Each row is a point. Each copy is the shape, with its points in the same order, turned, moved and blurred by noise. Say if it was mirrored as well.

Shape, 8 rows:
[[ 0.23 -0.32]
 [-0.08 -0.03]
 [ 0.33 -0.36]
 [ 0.48  0.22]
 [ 0.01 -0.07]
 [-0.23  0.25]
 [-0.30  0.17]
 [ 0.15 -0.37]]
Copy 1 (8 x 2):
[[ 0.41 -0.09]
 [-0.04 -0.13]
 [ 0.50 -0.11]
 [ 0.21  0.49]
 [ 0.03 -0.04]
 [-0.40  0.05]
 [-0.35 -0.06]
 [ 0.33 -0.19]]
Copy 1 is: only turned
Copy 2, 8 rows:
[[ 0.27 -0.42]
 [ 0.03 -0.08]
 [ 0.25 -0.49]
 [-0.32 -0.52]
 [ 0.05 -0.12]
 [-0.19  0.15]
 [-0.09  0.29]
 [ 0.29 -0.39]]
Copy 2 is: mirrored
Copy 3 (8 x 2):
[[ 0.46 -0.08]
 [ 0.06 -0.05]
 [ 0.53 -0.05]
 [ 0.30  0.54]
 [ 0.12 -0.04]
 [-0.29  0.10]
 [-0.30 -0.02]
 [ 0.43 -0.15]]
Copy 3 is: only turned
Copy 4 (8 x 2):
[[ 0.31 -0.29]
 [ 0.15  0.09]
 [ 0.37 -0.36]
 [-0.25 -0.43]
 [ 0.13  0.06]
 [-0.07  0.24]
 [-0.05  0.32]
 [ 0.41 -0.22]]
Copy 4 is: mirrored

Shape:
[[-0.35  0.12 -0.26]
 [-0.48  0.15  0.48]
 [ 0.41  0.17 -0.12]
 [-0.04 -0.44 -0.03]
 [ 0.37 -0.07 -0.20]
 [-0.08  0.19  0.22]
 [-0.22  0.01 -0.26]]
Copy 1:
[[-0.04 -0.25 -0.48]
 [-0.46 -0.61  0.04]
 [-0.05  0.34 -0.01]
 [ 0.35 -0.29  0.09]
 [ 0.19  0.24 -0.02]
 [-0.32 -0.15 -0.01]
 [ 0.08 -0.19 -0.34]]
Copy 1 is: only turned
Copy 2:
[[-0.33  0.36  0.13]
 [ 0.25  0.03  0.48]
 [-0.12 -0.03 -0.51]
 [-0.49 -0.30  0.09]
 [-0.35 -0.10 -0.45]
 [ 0.11  0.04  0.06]
 [-0.37  0.24  0.07]]
Copy 2 is: only turned
Copy 3, 7 rows:
[[-0.42  0.00  0.30]
 [-0.18  0.65  0.01]
 [ 0.28 -0.28  0.14]
 [-0.30 -0.14 -0.33]
 [ 0.12 -0.39  0.01]
 [ 0.03  0.24  0.11]
 [-0.36 -0.09  0.21]]
Copy 3 is: mirrored

Shape (9 x 6):
[[-0.21 -0.14  0.89 -0.19 -0.17 -0.49]
 [ 0.27  0.17 -0.31  0.33 -0.08 -0.28]
 [ 0.02  0.10  0.07  0.03  0.32  0.28]
 [ 0.04  0.18 -0.08  0.32 -0.20  0.24]
 [ 0.23  0.13 -0.03 -0.63  0.10 -0.09]
 [ 0.01  0.00  0.06 -0.27  0.12  0.19]
 [ 0.19 -0.60  0.11  0.26 -0.19  0.31]
 [-0.21 -0.39 -0.25 -0.30  0.01  0.26]
 [-0.21 -0.08  0.05  0.03 -0.14  0.17]]
Copy 1, 9 rows:
[[-0.13  0.43  0.90 -0.38 -0.42  0.26]
 [ 0.34  0.24 -0.25  0.10  0.23 -0.07]
 [-0.22 -0.37  0.03  0.08  0.04  0.32]
 [-0.16 -0.01 -0.21  0.33 -0.08 -0.12]
 [-0.11 -0.16  0.18 -0.64  0.43  0.01]
 [-0.25 -0.22  0.02 -0.29 -0.04  0.11]
 [ 0.19 -0.49  0.06  0.10 -0.54 -0.15]
 [-0.07 -0.29 -0.29 -0.50 -0.42  0.16]
 [-0.19  0.01 -0.03 -0.13 -0.36  0.05]]
Copy 1 is: mirrored
Copy 2 (9 x 6):
[[-0.73 -0.41 -0.05  0.06 -0.71 -0.15]
 [ 0.30  0.37  0.27  0.16 -0.14 -0.41]
 [-0.07 -0.25  0.19  0.17  0.27  0.11]
 [ 0.14  0.23  0.15  0.35 -0.06  0.13]
 [-0.14 -0.18 -0.04 -0.56  0.13 -0.03]
 [-0.07 -0.26 -0.06 -0.07  0.12  0.14]
 [ 0.46 -0.40  0.07  0.37 -0.44  0.26]
 [ 0.25 -0.32 -0.43  0.06  0.14  0.01]
 [ 0.05 -0.07 -0.26  0.25 -0.08  0.11]]
Copy 2 is: only turned
Copy 3:
[[-0.49  0.02  0.25 -0.47 -0.49 -0.21]
 [ 0.56  0.18 -0.07  0.27 -0.02 -0.34]
 [ 0.09  0.03  0.10  0.15  0.32  0.26]
 [ 0.27 -0.17  0.20  0.45  0.11 -0.18]
 [ 0.13 -0.17 -0.38 -0.39  0.33 -0.07]
 [-0.03 -0.22 -0.16  0.00  0.24  0.12]
 [ 0.10 -0.35 -0.18  0.54 -0.43  0.28]
 [-0.21 -0.27 -0.53  0.34  0.16  0.03]
 [-0.13 -0.21 -0.03  0.30  0.03 -0.13]]
Copy 3 is: mirrored
Copy 4:
[[-0.52  0.76  0.65 -0.16  0.09 -0.34]
 [-0.01 -0.15 -0.24  0.40  0.02 -0.27]
 [ 0.00 -0.09  0.10  0.01  0.55  0.13]
 [ 0.02 -0.01  0.09  0.41  0.01  0.32]
 [ 0.33  0.12  0.09 -0.39  0.28 -0.27]
 [ 0.03 -0.01  0.14 -0.27  0.25  0.05]
 [-0.23 -0.44  0.65  0.15 -0.12  0.19]
 [-0.14 -0.30  0.16 -0.47  0.02  0.15]
 [-0.18  0.00  0.14 -0.08  0.04  0.18]]
Copy 4 is: only turned

Shape:
[[-0.05 -0.07 -0.19  0.33  0.31 -0.18  0.06 -0.26]
 [ 0.44  0.08  0.03  0.35 -0.28 -0.22 -0.01 -0.21]
 [-0.07 -0.25 -0.15  0.10 -0.10 -0.06  0.27 -0.02]
 [ 0.19  0.02  0.08 -0.48  0.12  0.00 -0.06 -0.22]
 [-0.10 -0.29  0.33  0.01  0.22 -0.47 -0.23 -0.50]
 [ 0.20 -0.35  0.25  0.04 -0.01 -0.27 -0.21  0.36]
 [ 0.49 -0.41  0.03  0.18 -0.18 -0.20  0.60  0.43]
 [ 0.05 -0.17 -0.17  0.47 -0.19  0.04 -0.07  0.25]
 [-0.04  0.03 -0.31  0.18 -0.01 -0.50 -0.01 -0.08]
 [ 0.18 -0.16 -0.14  0.40 -0.35  0.07  0.26 -0.15]
 [-0.10  0.36  0.05  0.10 -0.63 -0.06  0.12  0.31]
 [ 0.44 -0.19  0.10  0.09  0.03 -0.08  0.42 -0.24]
 [ 0.26  0.46  0.39  0.35 -0.20  0.15  0.47  0.22]]
Copy 1 (13 x 8):
[[ 0.26  0.11 -0.44  0.14  0.27 -0.18 -0.14 -0.06]
 [ 0.23 -0.33 -0.50  0.11 -0.29  0.32 -0.05  0.04]
 [-0.07  0.04 -0.33  0.14  0.07 -0.22  0.14  0.27]
 [ 0.06 -0.39  0.11  0.02 -0.12 -0.30 -0.09 -0.26]
 [ 0.38 -0.25 -0.18  0.55  0.08 -0.36 -0.48 -0.03]
 [ 0.27 -0.60 -0.25  0.08  0.16 -0.19 -0.09  0.48]
 [-0.06 -0.55 -0.61  0.12  0.09 -0.13  0.60  0.49]
 [ 0.07 -0.03 -0.40 -0.15  0.19  0.20  0.00  0.54]
 [ 0.26  0.05 -0.55 -0.04 -0.19 -0.23 -0.23  0.19]
 [-0.05  0.03 -0.42  0.16 -0.07  0.28  0.23  0.20]
 [ 0.22 -0.05 -0.01 -0.18 -0.49  0.08  0.24  0.61]
 [ 0.05 -0.31 -0.47  0.31  0.02 -0.02  0.32 -0.08]
 [ 0.49 -0.16 -0.08 -0.01 -0.27  0.27  0.72  0.19]]
Copy 1 is: only turned
Copy 2 (13 x 8):
[[ 0.11 -0.43 -0.18  0.41  0.08  0.03  0.18  0.23]
 [ 0.36 -0.33  0.08  0.30 -0.48 -0.17 -0.03 -0.14]
 [-0.07 -0.31 -0.15  0.02 -0.17 -0.12  0.38 -0.05]
 [ 0.13 -0.13  0.33 -0.18  0.08  0.33 -0.04 -0.05]
 [ 0.12 -0.51  0.54  0.38  0.33 -0.13  0.14  0.02]
 [-0.30 -0.13  0.48  0.14 -0.36 -0.23  0.13  0.13]
 [ 0.07  0.06  0.07 -0.02 -0.75 -0.22  0.72  0.10]
 [-0.27 -0.34 -0.21  0.27 -0.50 -0.22  0.08  0.00]
 [ 0.19 -0.42 -0.10  0.03 -0.03 -0.39  0.03  0.26]
 [ 0.12 -0.40 -0.28  0.24 -0.45 -0.08  0.31 -0.27]
 [-0.08  0.11 -0.24 -0.10 -0.35 -0.48 -0.16 -0.48]
 [ 0.40 -0.14  0.11  0.18 -0.34  0.12  0.48 -0.07]
 [ 0.20  0.48 -0.21  0.37 -0.44 -0.08  0.12 -0.36]]
Copy 2 is: only turned

Shape, 12 rows:
[[-0.09  0.08  0.01 -0.01 -0.68  0.18 -0.42  0.33  0.23]
 [-0.16 -0.25 -0.28  0.46  0.12 -0.49 -0.17  0.19 -0.03]
 [ 0.08 -0.27 -0.08 -0.26 -0.26  0.46 -0.10  0.28  0.03]
 [ 0.08  0.10  0.10 -0.49 -0.29 -0.10 -0.13  0.17 -0.22]
 [-0.14 -0.34  0.05  0.17  0.12 -0.34 -0.31  0.00  0.38]
 [ 0.15  0.40 -0.01 -0.19 -0.09  0.27 -0.23  0.15 -0.13]
 [ 0.50  0.16  0.06 -0.14 -0.09  0.13 -0.23  0.06  0.00]
 [ 0.24  0.05  0.45 -0.14 -0.26  0.31 -0.37  0.27 -0.38]
 [ 0.03  0.04  0.02 -0.25 -0.22  0.37 -0.39 -0.31 -0.38]
 [ 0.28  0.17  0.11 -0.12 -0.24  0.33 -0.08  0.04 -0.42]
 [ 0.05 -0.67 -0.28  0.42 -0.34 -0.54 -0.07 -0.16  0.41]
 [-0.27 -0.32  0.05  0.43 -0.12 -0.32  0.21 -0.17  0.35]]
Copy 1, 12 rows:
[[-0.15  0.16  0.59 -0.24 -0.51  0.36  0.03  0.01  0.29]
 [ 0.10  0.07  0.05  0.55  0.16  0.26 -0.20  0.16  0.43]
 [-0.48 -0.15  0.26 -0.17 -0.33  0.00  0.28  0.20  0.07]
 [-0.14  0.17 -0.09 -0.35 -0.32  0.16 -0.03  0.25 -0.10]
 [-0.28  0.11  0.23  0.22  0.14 -0.22 -0.36  0.01  0.56]
 [-0.11  0.00 -0.25 -0.37 -0.37  0.25  0.25 -0.13  0.17]
 [-0.24 -0.21 -0.19 -0.43 -0.13  0.18  0.04 -0.02  0.28]
 [-0.52  0.29 -0.02 -0.42 -0.12  0.48  0.27  0.02  0.07]
 [-0.62  0.00 -0.19 -0.17 -0.43  0.27 -0.03 -0.21 -0.24]
 [-0.31 -0.07 -0.16 -0.37 -0.19  0.39  0.19 -0.05 -0.16]
 [ 0.02 -0.31  0.67  0.35  0.34  0.05 -0.63  0.15  0.34]
 [ 0.01  0.01  0.51  0.34  0.31 -0.23 -0.26 -0.29  0.13]]
Copy 1 is: only turned
Copy 2 (12 x 9):
[[ 0.09 -0.06 -0.53  0.21 -0.07 -0.17  0.04  0.52  0.34]
 [-0.94 -0.01 -0.20  0.04 -0.11 -0.14 -0.07  0.16 -0.30]
 [ 0.01 -0.04 -0.19  0.01  0.33  0.18 -0.21  0.22  0.33]
 [-0.09 -0.02 -0.09 -0.06  0.29 -0.03  0.51  0.19  0.25]
 [-0.50  0.09 -0.19 -0.19 -0.08 -0.50 -0.24  0.00 -0.10]
 [-0.10  0.40 -0.17  0.19  0.06  0.14  0.29  0.12  0.35]
 [-0.06  0.30 -0.39  0.15  0.21  0.05  0.24 -0.17  0.18]
 [-0.06 -0.04 -0.15  0.51  0.34 -0.06  0.25 -0.07  0.59]
 [-0.24  0.01 -0.21 -0.09  0.01  0.20  0.22 -0.14  0.78]
 [-0.11  0.05 -0.13  0.29  0.14  0.34  0.34 -0.11  0.44]
 [-0.54 -0.47 -0.60 -0.28 -0.21 -0.25 -0.34 -0.04 -0.52]
 [-0.36 -0.27 -0.02 -0.10 -0.44 -0.23 -0.27 -0.04 -0.38]]
Copy 2 is: mirrored
Copy 3 (12 x 9):
[[-0.24  0.38 -0.31  0.13 -0.44  0.46 -0.12  0.28  0.01]
 [-0.19 -0.51 -0.10  0.02 -0.47 -0.33 -0.27  0.02 -0.19]
 [-0.01  0.27  0.11  0.07 -0.01  0.27 -0.01  0.64 -0.09]
 [ 0.16  0.50 -0.05  0.00 -0.08 -0.12 -0.16  0.15  0.29]
 [-0.37 -0.40  0.07  0.27 -0.27 -0.13  0.02  0.00  0.17]
 [ 0.06  0.31 -0.28  0.06  0.18  0.18 -0.39  0.13  0.12]
 [ 0.12  0.02 -0.18 -0.08  0.07  0.28 -0.21  0.28  0.42]
 [ 0.52  0.31 -0.17  0.27 -0.19  0.33 -0.29  0.27  0.25]
 [ 0.32  0.35 -0.47  0.24  0.21  0.00  0.11  0.27  0.02]
 [ 0.46  0.24 -0.24 -0.05  0.10  0.18 -0.20  0.24  0.03]
 [-0.41 -0.59 -0.06 -0.27 -0.69 -0.17  0.45  0.15  0.07]
 [-0.28 -0.42  0.14 -0.12 -0.38 -0.03  0.30 -0.32 -0.10]]
Copy 3 is: mirrored
Copy 4 (12 x 9):
[[ 0.17 -0.40  0.43 -0.27 -0.21 -0.03 -0.55 -0.14  0.13]
 [ 0.19 -0.29 -0.27  0.09  0.29 -0.18 -0.03  0.20 -0.50]
 [ 0.13 -0.51  0.19 -0.13 -0.26  0.48 -0.04 -0.19  0.22]
 [-0.03 -0.07  0.29 -0.47 -0.31  0.07  0.19 -0.18  0.04]
 [-0.17 -0.32 -0.19 -0.19  0.45  0.08 -0.24  0.16 -0.18]
 [ 0.09  0.14  0.48 -0.13 -0.31  0.34 -0.07 -0.11 -0.12]
 [ 0.20  0.14  0.29 -0.24  0.05  0.40 -0.03 -0.30  0.03]
 [-0.11 -0.16  0.60 -0.09 -0.15  0.23  0.04 -0.64 -0.07]
 [-0.14  0.01  0.04 -0.20 -0.49  0.42 -0.21 -0.49 -0.20]
 [ 0.08  0.07  0.32  0.00 -0.38  0.31  0.09 -0.50  0.00]
 [ 0.31 -0.43 -0.69 -0.15  0.47 -0.20 -0.36  0.00  0.08]
 [-0.15 -0.21 -0.45  0.18  0.28 -0.21 -0.28  0.21  0.18]]
Copy 4 is: only turned
